Every row gives one point. Each copy is the shape, with its points in the same order, turned, moved and blurred by noise. Some copies are also mirrored. Which?

Shape (9 x 3):
-.33,-.42,-.74
-.10,.61,-.70
-.01,.18,.11
-.34,-.11,-.32
.54,.05,-.19
.12,-.84,.30
.22,.15,.54
.18,-.13,-.57
-.21,.10,-.10
Copy 1 (9 x 3):
-.76,.26,-.58
.04,.74,-.06
.06,-.08,.20
-.47,.13,-.14
.41,-.07,-.42
-.32,-.87,-.38
.32,-.47,.24
-.11,.22,-.52
-.15,.02,.09
Copy 1 is: only turned
Copy 2 (9 x 3):
-.29,-.59,-.44
-.94,.35,-.25
-.17,.26,.20
-.31,-.16,.05
.05,.51,-.35
.79,-.20,.08
.24,.63,.51
-.13,.03,-.51
-.26,.09,.20
Copy 2 is: only turned
Copy 3:
-.36,-.33,-.61
.38,.40,-.51
.05,.13,.30
-.40,.06,-.27
.53,-.30,.17
-.58,-.68,.55
.05,.04,.75
.17,-.33,-.45
-.19,.20,-.01
Copy 3 is: only turned

Shape (9 x 4):
-.13,.12,-.09,.15
-.23,-.07,-.01,.24
-.36,-.08,.04,-.40
-.29,.67,.28,.19
-.38,-.12,-.02,.10
-.24,-.07,.11,.21
.71,.08,.71,.16
-.33,-.07,.15,-.17
-.25,.05,-.09,-.27
Copy 1, 9 rows:
-.21,.19,.07,-.03
-.34,.03,.11,.08
-.04,-.27,.15,-.43
-.12,.51,.65,-.10
-.35,-.08,.14,-.10
-.27,-.04,.19,.10
.63,.13,.28,.74
-.08,-.19,.26,-.19
-.06,-.04,.06,-.32
Copy 1 is: only turned
Copy 2 (9 x 4):
.03,.10,-.11,-.09
-.15,.06,-.21,.01
-.27,-.41,-.25,-.36
-.03,.44,.09,-.63
-.26,.03,-.27,-.09
-.26,.06,-.18,-.04
-.32,.02,.94,.05
-.37,-.15,-.20,-.28
-.04,-.29,-.24,-.33
Copy 2 is: only turned
